Each row of a before or after table is a point. The points were changed in one or more steps. Then noise was added and the rows were shuffled. The steps act on columns, c1 being the first. What was done? A step turns or swaps two columns, mirrors them in a line or flattens them onto one, adds a multiple of one to another, or multiplies or shifts one. Angles are multiples of 10 degrees, from the lower column toward the higher: turns from -170 to 170, lines from 10 to 170 but not 90. Use the fewest steps. Two steps may share a column if one is a turn and the other turns, adds or multiplies; they go together, in the order done. Otherwise the lowest column goes first.
In the rows, zero is written as 128.

Before, 13 rows:
[[134  64  75]
 [149 124 183]
 [ 55 150 126]
 [ 85 134 117]
 [129 154 152]
 [124 154 173]
 [ 75 168 125]
 [ 63 106 130]
 [ 91 162 134]
 [ 83 190 142]
 [137 138 199]
 [103 102 194]
 [ 73 100 139]]
After, 13 rows:
[[ 73 165 112]
 [ 83 129 113]
 [ 85 188 121]
 [ 55 148 119]
 [151 148 180]
 [136 160 193]
 [105 127 203]
 [134  51 103]
 [124 168 164]
 [ 64 108 138]
 [ 92 162 122]
 [127 160 143]
 [ 75 105 150]]
Steps: turn c2 and c3 by -20 degrees

Before (8 x 4):
[[129  93  98 122]
 [188  73 139 118]
 [139 131 133 142]
 [111 125 103 103]
 [108 131  83 134]
 [139 129 129 183]
 [158 159 126 156]
 [134 111 130 181]]
After, 8 rows:
[[ 94 143 124  96]
 [150 116 130 134]
 [249 168 170 134]
 [141  95 166 146]
 [192  90 114 134]
 [ 88 107 136  88]
 [154  85 153 150]
 [132 141 162  97]]
Steps: multiply c1 by 2; turn c3 and c4 by 70 degrees; turn c2 and c3 by -120 degrees

Before, 11 rows:
[[162  78 202 146 120 140]
 [168 100  94  94 205 141]
 [163 136 112 139 123 142]
 [147 122 129 110 220 103]
 [ 79  97 156 105 101  89]
 [132 113 131 111 241  97]
 [135  89 109 139 101 126]
 [ 72 114 100 137 146  87]
 [138  97 126 149 112 214]
 [122 121 188  94 104 105]
 [127 141 136 103 185 125]]
After:
[[161 121 146 140 121 142]
 [179 189 140  92 202 141]
 [131 188 108 147 114 212]
 [133 207 115 137  99 128]
 [132 122  68  94 104 106]
 [154 196  22 143 122 143]
 [131 101 133 104 187 126]
 [ 70 161 146 134 144  90]
 [133 158 116 111 244  98]
 [151 142 122 113 221 100]
 [ 83 178  80 104 101  92]]
Steps: add -0.3 times c4 to c1; multiply c2 by 2; turn c2 and c3 by 160 degrees

Before, 11 rows:
[[147 141  85 122 140  84  87 133]
 [127 122 137 193  97 106  93 107]
 [146 143 141 121 190  81  89 161]
 [112 138 126  95 105 146  88 109]
 [137 134 129 217 179 116 213 149]
 [118 127 114  90  98  83 165 111]
 [135 145 139 181 236  83 124 183]
 [160 140  95 128 157 192 160 125]
 [153 136 130  93  92  81 122 172]
 [182  41 126 119 134 140  87 116]
 [117  68  72 115 133 194  86 137]]
After, 11 rows:
[[139  92 193 124 129 140 121  91]
 [143 208 210  99 137 151 150 179]
 [128 130 183 118 132 112 107 248]
 [102 127  94 116  72 111 118 118]
 [ 92  61 117  86 136 167 197 123]
 [137  93  99 147 133 177 107  97]
 [168  68  98 109 127 225 174 134]
 [102  96 123 125 130 109  99 199]
 [150  96 110  89 137 114 102 143]
 [128 163 117  85 146 226 124 154]
 [139 161  89 134 132 116 142  93]]
Steps: turn c3 and c4 by -70 degrees; turn c1 and c4 by -130 degrees; turn c2 and c7 by -70 degrees; turn c5 and c8 by 60 degrees; shift c6 by 30

Before, 8 rows:
[[127 121 125 105 140 174 100  80 128]
 [105 107 106 136  78 106 169 142 132]
 [168  98 121 111 123 109 140 145 169]
 [131 143 144 160 139 114 118 132 109]
 [136 116 146 157 145 101 103  88 154]
 [ 97 138 110  96 151 151 136 129 135]
 [106 141 172 132 135 135 136 103 179]
 [ 93 118 150  84 103 105 149 127 113]]
After:
[[167 101 119 103  82 134 142 172 172]
 [125 124 126 155 140 171  99   9 127]
 [ 92 118 148  87 138 154 147 126 111]
 [ 96 137 110 134 183 165 134 130 136]
 [105 105 103 112 100 107 165 163 134]
 [132 143 145 131 135  96 118 137 111]
 [134 116 145 118 136  90 106  30 155]
 [107 141 170 137 154 127 135  66 180]]
Steps: add -1 times c1 to c5; turn c4 and c6 by -60 degrees; multiply c8 by 2.5

Before (14 x 11):
[[ 86 114 117 130 109 104 127 132 141 141 123]
 [123 142 130 152 181 128 102 117 138 145 140]
 [102 104 127  91 113 119 157 168 139 117 130]
 [148 145 140 139  82 149 124 139 127 121 157]
 [104 103 145 122 110 112 140 143 168 101 134]
 [172 162 127 142  98 115 147 113 118 123 148]
 [ 91  97  94 134 112 118 157 163 152  95 136]
 [146 132 143 158  93 147 150 134 104 131 141]
 [115  82 133 135 119 107 147 135 138 113 126]
 [107  73  96 101  95 132 141 131 149  91  97]
 [134 134 132 154 159  96  84 153 125 133 124]
 [114 146 129 164 160 102  72 109 115 116 127]
 [164 152 134 163  95 135 133 136 144 139 122]
 [117  70  96 119 101 113 125 134 150 119 144]]
After (14 x 11):
[[ 89 101  99 139 124 132  94 230 131  96 134]
 [123 143 127 134 172 195 154  94 136 144 138]
 [114  80 127 148 122 128 108 150 143 112 124]
 [120  70 103 141 109  87 130 149 132 117 142]
 [118 146 135 163 162 196 187  71 114 112 126]
 [138 133 132 169 163 170 174 201 129 133 125]
 [167 154 128 133  91 231 124 148 142 141 120]
 [149 143 134 112  84 182 132 161 133 120 155]
 [ 99  98 124 124 114  15 100 252 136 118 132]
 [109  72 103 117 106  56 117 138 133  94 101]
 [105  99 120 139 118  97 117 170 173  99 132]
 [147 134 149 122  93 233 108 147 116 134 139]
 [173 161 130 145  99 153 113  88 120 123 150]
 [ 88 114 117 153 104 109 129 140 137 138 123]]
Steps: turn c3 and c9 by 30 degrees; multiply c3 by 0.7; turn c4 and c6 by 70 degrees; multiply c6 by 3; add -0.3 times c10 to c5; multiply c7 by -1; multiply c8 by 3

Before (9 x 12):
[[160 179  93 100  95 153  70 134 133 204  84 114]
 [182 111 119 188  67 112  81 171 176  86  97 104]
 [ 86 126 149 165 123 129 121 129 106 213 141 134]
 [114 131 126 165 140 103 102 158 113 164 181 153]
 [115 127 110  79 106 103 119  89 112  75 123 121]
 [ 96 123 103 119 113 162 156 161 131 140 133 123]
 [111 130 215 120 134  70 145 133 141 173 166 179]
 [107 155  88 109 122 105  68 106 170 191 102 152]
 [109 120 198 167 178 163  86 148 169 105 156 195]]
After:
[[ 84 126 149 104 116  50 112 128 105 158 128 134]
 [181 111  63  45 121 162 131 171 176  84  70 104]
 [107 156  23 132 136  61 120 107 169 136  63 152]
 [115 131 129 120 113  86  69 158 113 108 132 153]
 [160 179  20 113 144  65 138 134 132 176  55 115]
 [114 127 100 135 150 169 127  90 113  99 118 121]
 [110 131 249 137 131  66 105 132 140  87 162 180]
 [ 95 124 129 119 134 130 138 161 132 154 156 123]
 [110 120 176 152 103 161  83 148 168 148 106 194]]
Steps: turn c7 and c11 by 60 degrees; add 1 times c11 to c3; turn c4 and c5 by -120 degrees; multiply c5 by 0.4; turn c6 and c10 by 70 degrees; add -0.3 times c8 to c10

Before (9 x 14):
[[ 89 142 147 100 179 105 123 106 101  77 121  71 140 115]
 [164 119 128 138 147 136 194 138 120 121 111 152 140 141]
 [ 83 136  99 119 165 163 190 136 123 155 127 131  94 186]
 [187 117 155 123 187 151 183 106 171  78 110 110 103 120]
 [176 138 131 157 112 111 158  96 150 157 148  96 152 180]
 [146 216  82  86 100 111 191  98 150 117 132 157 130 193]
 [ 83 146 121 137 141 153 182 104 199 152 155 132 129 100]
 [ 85 147  98  97  85 123 136 119 185  89 134 106 132  92]
 [150 184 118 124 116  84  97 152 107 106 203 142  77 114]]
After, 9 rows:
[[ 80 149 105  90 163 121 152  75 103 185 135 188 103 105]
 [146 181 161 119 152  87 104 140 157 177 207 112 163 124]
 [148 216 214 125 132 112 198 116  92 141 132 117 124 123]
 [185 118  74 120  55 150 161  99  91 213 114 138 124 127]
 [ 82 141 151 145  73 164 177 128 143  95 122 142 177 141]
 [162 117 181 144  86 134 181 132 140 137 112  88 113 137]
 [ 81 148 140 123  98 151 174  68  82  90 157 124 136 124]
 [177 136  65 170 135 111 163 118  87  76 145 176 121 153]
 [ 89 141   3 100  78 108 103 162 117 203 123 205  90 113]]
Steps: multiply c12 by 2.5; turn c3 and c12 by -130 degrees; flatten c4 and c14 onto the line at 30 degrees; mirror c5 and c7 in the line at 100 degrees; turn c8 and c9 by 110 degrees; multiply c10 by 1.6; turn c10 and c13 by 160 degrees

Before:
[[151 160 116 109 127  84 101 159  68  63 113 131 138 177  86 118 106 207]
 [ 82 139 109 157  59 165 134  81 148 167 130 200 169 121 173 138 143 189]
 [ 81 162 120 151 215 111 134  99 160 146 144 124 108 125 105 118 102 194]
 [119  94 175 126 159 130 168 136 179 171 100 204 157 159 105 114 156 182]
 [134  95 139 144 215 108  99 153  85 162  36 132 197 143 143  90 110 149]
 [130  80  90  92 136 107 127 141 138 125  50 139 160 140 179 120 120 114]
 [157 162  93 106 137 121 191 156 148  92 148 182 129  70 148 185  98 130]
 [139 123 102 142 113  43 107 105 124 115 144 139 219 126 195  90 178 160]
 [102 102 127 155 149 121 116  78  91  83  95 118 143 154 130 130 229 163]
 [ 73 154 131  37  75 143 175 135  95  77 120 151  96 129 168 125 166 114]
 [104 127  75  67 150 129 125 151 120 111 178 113 140 156 170 134 118  82]
 [ 89 181 202 200 111  81 105 135 171  99 103 156 170 171 222  95 108 147]]
After, 12 rows:
[[114  90 109 129 221  85 173 103 122 149 148 102 103 183 108 120 135  96]
 [138  67 207  70 127  61 175 130  76  96 101 107 162 114 227  92 126  92]
 [163  86  87  91 128 146  28 157  66  91 143 137 124 166 146 192 145 167]
 [123 186 122 151 142 105 218  75 161  92  81 153 145 136 130 129  28  81]
 [ 81 108 139 171  75  95  32 143 123  77 118 168  83 116 165 125  70 129]
 [143 176  89 154 138 117  99 145 111 125  49 125 163 110 191 121 143 123]
 [ 73 126 115 139  53 110 201  82  52 173 127 141 166 180 185 136 113  94]
 [127 173 168  99 170 124  83 133  33 172  96 117 161 146 115 116 110  71]
 [150 151 127 114 230 116 142 161 146 163  36 163 202 132 141  99 157  95]
 [197 157 108 145 102  84 184 106 115 114 144 150 217 162 192  96  77 110]
 [114 125  77 172 142 108  65 156 138 100 180 125 139  81 168 141 133 135]
 [174 108 108 132 125 114  92 154 149  61 112 182 137 150  86 114 132  41]]
Steps: turn c1 and c6 by 50 degrees; turn c2 and c17 by -160 degrees; turn c3 and c5 by 10 degrees; add 1.5 times c8 to c7; turn c4 and c7 by 150 degrees; mirror c9 and c12 in the line at 120 degrees; turn c14 and c18 by -130 degrees

Before:
[[151 142 115 105 106 140  94 108  93 143  91 183 157  96 124  91 149  94
  104 129]
 [132 145 114 137 132  99 192 111 138 137 100 152 102 157 126 131 155 123
  141 126]
 [102 129  96 128 160  95 161 110 181 152  97  91 107 108  75 130 124 123
  118 117]
 [109 150  89 192 105 129 120 104 149 105 111 179 119  93 150 116 116 104
  125 101]
 [175 115 161 113 105 118 146 133 146 140 109 148 100 125 124  96 131 152
  165 129]
 [134 173 123 149 101 129 164 147 149 137 115 169 169 176 147 114 145 130
   76 160]
 [160 134 109 129 113 157  76 128 154 149 168 123 110 109 142 141 119 103
  178 121]
 [156 138 197 140  86 128 147 125 160 201 106 112 203 118 137 166 123 135
  124 180]
 [170 124 136 120  96  75 126 173 149 130 143 155 144 165 167 117  73 118
  135 108]]
After:
[[159 124 129 146 114 106  68 129 154 153 170 124 100 110 110 121 120 105
  177 122]
 [108 106 135  79 106  86 108 103 148 122 111 178 115  93  78 126 117 103
  125 101]
 [170 131  94  99  96 174 139 171 151 137 141 154 153 166 111 134  72 117
  136 108]
 [151 111 140 154 106 134  96 108  92 145  93 183 177  95 128 139 149  94
  103 129]
 [103 127 188 108 160 153 168 110 179 147  94  91  96 109 146 127 123 122
  117 118]
 [133  84 116 112 101 111 159 146 149 144 115 168 193 175 116 117 144 129
   76 159]
 [132 109 138 102 131 144 200 109 138 138 100 152  88 157 125 121 155 121
  140 125]
 [175 135 110 134 104 147 152 131 145 129 110 147  83 125 159 146 131 150
  166 126]
 [157 124  77 118  89 121 144 124 162 180 105 110 249 117 197 111 124 136
  124 181]]
Steps: multiply c16 by 0.4; turn c2 and c16 by -160 degrees; turn c3 and c15 by 130 degrees; turn c10 and c15 by 20 degrees; turn c4 and c6 by -140 degrees; add 0.3 times c6 to c7; multiply c13 by 1.6

Before (13 x 24):
[[154  90 107 151 131 107 111  54 115 109 120  96  90 143  95 105 118 125
   91 112 121 152 118 175]
 [136 171  56 134 124 141 109 140 115 114 120 116 101 136 104 113 138 129
  235 111 127 117 143 105]
 [155 114 120 128 131 113 149 125 130 114 154 121  99 167  94 118  88 145
  120 170 165 131 200 249]
 [141 100  75 129 148 120 161 115 122 124 131 106 105 134 106 163 133 140
   95 149 138 140 114 137]
 [149 141 138 145 126 109 121 146 136 137 120 123 111 161 114 189 136 153
  105 106 121 147 108 129]
 [121 133 131 168 124 140 116 102  94 136 122 118  95 137 109 103 130 165
   89 111 122 124 112 138]
 [101  91 134 140 122 112 130 146 129 120 132 167 128 163 104 104 137 169
  106 129 167 127 119 105]
 [127 122 134 128 119 117 117 151 138 232 134 120  92 137 124 104 132 134
  124 108 171 119 126 152]
 [150 116 108 156 141 118 105 143 136 111 128 139 149 154 100 108 136 130
   95 134 123 119 108 112]
 [147  91 106 161 126 152 149 143  72 128 167 130 116 203 122 169 139 142
  104 111 119 133 113 116]
 [118 107  95 144 138 117 122 116  82 113 120 118  93 148 173 116 102 164
   95 103 218 124 146 100]
 [150  98 110 141 187 118 116 126 135 121 135 102 156 148  97 114 138 161
  140 132 142 141 173 114]
 [147  99 124 185 123 125 118 147 131 198 135 139 113 168 225 109  77 164
  116 106 119 189 107 100]]
After, 13 rows:
[[105 131 110 162 134 145 151 128 143 120 137 139 139 154 101 106 133 132
   92 132 125 116 110 114]
 [119 120  77 129  90 120 121 138 119 127 111 108 103 136 106 159 132 138
   92 148 137 142 114 135]
 [154 105 137 140 134 153 119 134 122 137 154 162 134 162 102 100 139 169
  109 128 174 125 119 106]
 [155 130  97 145 123 122 139 141 123 117 130 118  73 146 174 125 103 166
   98 101 215 119 147 102]
 [109 160 136 142 132 152 131 132 112 154 131 126 116 163 112 192 137 152
  104 108 123 147 107 130]
 [108 121 124 185 138 145 132 121 123 199 131 140 116 171 226 107  80 160
  119 108 122 191 107 105]
 [108 122 112 142  98 131 180 132 149 130 107 113 142 151  96 112 137 161
  137 133 142 144 176 115]
 [144 152 132 168 138  99 133 132 118 128 128 117  87 132 111 105 127 167
   88 110 121 125 115 140]
 [105 110 111 148 139  68 141 189 113 123 114  98  83 145  93 101 118 129
   83 115 125 150 115 173]
 [125 142 136 130 140 153 130 123  97 240 123 120 112 139 128 106 133 139
  122 107 169 120 122 153]
 [129 114 104 159 112 132 114 101 157 113 106 157  74 204 123 171 140 139
   99 110 123 132 112 118]
 [100 137 120 127 111 133 116 144 106 124 106 137 107 166  96 114  89 141
  121 173 166 133 203 250]
 [129 196  59 138 151 133 136 113 120 107 129 114  98 139 103 115 139 133
  235 109 126 115 144 106]]
Steps: turn c1 and c9 by 160 degrees; turn c9 and c13 by -50 degrees; shift c2 by 20; turn c5 and c7 by 130 degrees; add -0.7 times c6 to c10; turn c6 and c8 by -120 degrees; mirror c11 and c12 in the line at 70 degrees

Before, 12 rows:
[[113 131 125 161 112 122 156  94  89 111 129 145 127  78  99  99 165 153
   96 130 104 136 170 103]
 [126 117 159  98 149  96  89 152 152 154 106  74 169 144 135 169 163 149
   89 133 153 170 109  84]
 [129 163 142 170 129  86 129 135 140 141 128 142 173 145 131 136 154 151
  152 143 130 127 105 145]
 [149 103 114 142 137 128 140 131 157 138 141 107 119 120 167 147  93  97
  138 156 163 109 133  90]
 [108 159 145 111 104 122 137  92  97 162 115 105 178 145 111 134 153 148
  122  88 137 114 115 135]
 [126 138 113 103  88 121 151  90 102 176  96 132 161 110 139 149 164  94
  139 155 142 103  97 132]
 [ 88 108 145 168  95 150 126 156 106 143  91 128 110  79 150 179  98 133
   87 148 112 163 125 155]
 [ 95 109 145 146 133 123 152 149 113 103  83  76 165  96 104 164 126 137
  156  97 150 119  92  97]
 [115 144 119 112 131 121  90  80 119 115 140 128 128 112 158 107 114 137
  134 134  92 106 128 110]
 [ 94  88 165 125 112 141 143 127 131 152 112 110 182 151 133 141 168 104
  132 139 145 166 110 135]
 [115 163 166 104 103  82  91 108 109 154 109 123 155 127 123 144 133  76
  152 142 164 121 157 146]
 [127 137 107 162 162  86  94 140 147 162  92  83 115 144 169 101 104 142
  130 156 125 146 114  82]]
After (12 x 24):
[[128 164 141 169 132 109 128 134 154 159 101 144 176 144 134 126 111 104
  118 143 121 156 105 145]
 [129 165 166 104 101 123  93 111 137 193  92 120 156 127 124 152 145 125
   97 140  95 161 155 147]
 [126 110 145 168  92 170 124 152 103 168 157 127 108  78 150  88 156 158
  155 150  91 152 123 155]
 [128 145 122 109 131 113  89  81 116  97 113 128 130 111 159 108 139 125
  126 134 164 112 126 112]
 [128 110 147 147 133 166 150 146 129  64 103  75 167  92 104 130 141 102
  110  99  83 143  92  96]
 [129  89 165 125 111 147 145 125 166 191 157 114 182 150 132 138 117 128
  118 137 109 150 110 138]
 [128 139 108 163 161 137  94 137 101 211 106  84 118 144 169 141 115 122
  130 156 154 182 117  82]
 [128 136 110 103  88 154 152  92 165 250  94 134 165 108 141 131 149 127
  113 156 103 128  97 135]
 [126 116 160  99 151 130  92 152 158 195 133  72 167 144 133 130  96 158
  157 132  81 186 110  84]
 [128 103 118 142 135 114 141 135  88 152 115 107 116 121 168 148 103 126
  113 155  95 111 133  91]
 [126 158 148 112 106 137 139  94 159 212 113 106 177 147 109 132 152 126
  139  88 116 126 116 132]
 [126 130 125 162 115 125 159  95 175  85 132 142 127  79  99 121 162 146
  159 129 168 135 168 103]]
Steps: multiply c1 by 0; turn c6 and c11 by 60 degrees; turn c11 and c22 by -50 degrees; turn c9 and c17 by -100 degrees; multiply c10 by 2.5; turn c16 and c21 by -120 degrees; multiply c18 by 0.4; turn c18 and c19 by 130 degrees

Before:
[[147 137 133  88 140 116 112 144 104 132  97 143 170  78  89  91 134 100
   78 102 110  73 142  70 174  75 144 121 187  74  70 146]
 [147 132 119 131 155  85 120 123 111 150  73 154 139 189 105 147  97 150
   81 106 116 100 110  89 153 123 129 103 159 183 124 121]
 [116 160 164 149  88 156 142 173 113 109 124  88  74 155 169 131 106 136
  169 113 165  84  87 176 113 101 101 167 110 175  95 122]
 [102 108  83  84 125 124 121 150  94 138 130 111 144 142  99 162 136  61
   96 114  63 101 114 145 169 164 101 129  96  96 121  99]
 [ 99 161  65 154 177 147 145  71 112 200  94  68 171 173 174 192 123 166
   87 192  90  82 113 175 149 120 164 161  93 124  80 200]
 [126 147 158 130 108 135 159 127  94 140 143 124 139  86 190 160 114 139
  145 136 143  66 122 114 126 181 160  92 110 138  38 143]
 [137 116 170 122 162  88  82  95 141 134 118 108 106  93 157  84 132 157
   78 153  71 130 173 112 138 162 165 112  93  87  87 117]
 [160  75 165 160  84  97 111 118 118 199 143 168 136 160 194  88 162 164
  172 164  68 141 178 147 188 188 102 134  98 146 107 173]
 [115 111 124 191 153 133 137  63 154 154  83 161 134  75 121 165 165 162
   68 197 113 141  77 116 130  72 178 140 193 179  63 162]
 [160 110 160 139 101 132 118 103 149 144  73 119 154 184 124 167 139 120
  159 136  81  73 173 153 111  96 126 141 162 182 116 167]
 [ 99  82 166  96  84  51 131 109 126 113 110  74 123 153  88 123 150 118
  156 177 143 179 140 145 136  91 120 110  95 116 125 117]
 [ 92  78 162 144 183 147 145  80 117 144 111 175  70  91 202 135 159 109
   75 116  96 138 153 174  84  80 107  87 110 155 130 193]
 [135 153 101 169  80 133  91  72 158  98 173  78 114 187 136 129 165  72
  118 100 163  72  98  74 139 169 101 165 140 128  96 109]
 [197 148 141 181 167  99  98 112 162 153  95 165  84 182 127 118 147 108
  172 140 146 129 161 152 154 108  82 174 177  95 106 186]]
After (14 x 32):
[[ 78  81 163 144 186 146 147  78 113 149 120 173 161  91  59 133 162 107
   75 112  99 142 157 169  86  81  63  86 115 155 113 186]
 [140 153 102 166  84 134  85  74 178 104 164  74 129 185  93 130 166  68
  121  98 162  70 102  71 141 168 128 167 135 129  72 103]
 [164 140 132  85 142 119 112 146 100 134 108 140 112  82 168  94 139  98
   77  98 109  70 141  67 166  77 166 124 183  71  36 128]
 [123 153 160 129 106 132 153 126 145 135  96 122 189  85 145 159 114 138
  144 141 144  70 123 110 124 182  89  89 114 143  14 110]
 [103  79 164  94  80  54 135 106 115 117 131  77  91 146 131 123 158 123
  157 181 140 175 142 144 138  93 151 108  96 109 157 110]
 [107 164 163 148  86 156 138 173 125 108 109  88 142 156  69 132  99 132
  170 114 166  84  85 177 120 101  83 164 112 174  76 108]
 [106 160  65 152 180 148 140  67  92 208 109  69 184 172 163 190 123 169
   86 200  92  83 120 173 150 118 126 161  94 122  37 179]
 [139 116 170 126 157  95  82  94 116 138 139 113 144  90 139  86 128 158
   71 157  70 133 171 113 138 166  76 111  89  85  93 100]
 [176  79 164 159  89  98 110 116 143 201 121 168 188 158  91  90 168 166
  176 164  63 136 175 147 191 190 116 134 106 141  99 161]
 [157 137 117 132 155  83 120 124  75 152 107 156 118 188 140 148  98 157
   79 107 121  97 106  90 156 122 148 107 154 179 113 120]
 [203 146 146 181 165  97  94 117  97 154 157 161 102 180  73 116 157 105
  175 140 149 133 160 144 154 105 118 174 177  96  84 171]
 [111 114 122 187 150 130 140  62  82 151 154 163 128  75 177 166 165 164
   62 196 107 139  78 114 134  72 111 137 193 182  63 139]
 [153 108 160 142  99 133 126 103  74 146 151 115 139 180 147 163 142 115
  159 133  80  76 173 155 108  95 154 138 157 180  76 163]
 [115 108  85  85 123 122 117 151 129 146  97 110 104 142 114 164 133  60
   97 112  63  98 116 147 172 164 162 129  90  97 118 100]]
Steps: add 0.3 times c25 to c1; swap c9 and c11; turn c13 and c15 by -60 degrees; turn c15 and c27 by -120 degrees; turn c31 and c32 by 20 degrees; add 0.5 times c22 to c31
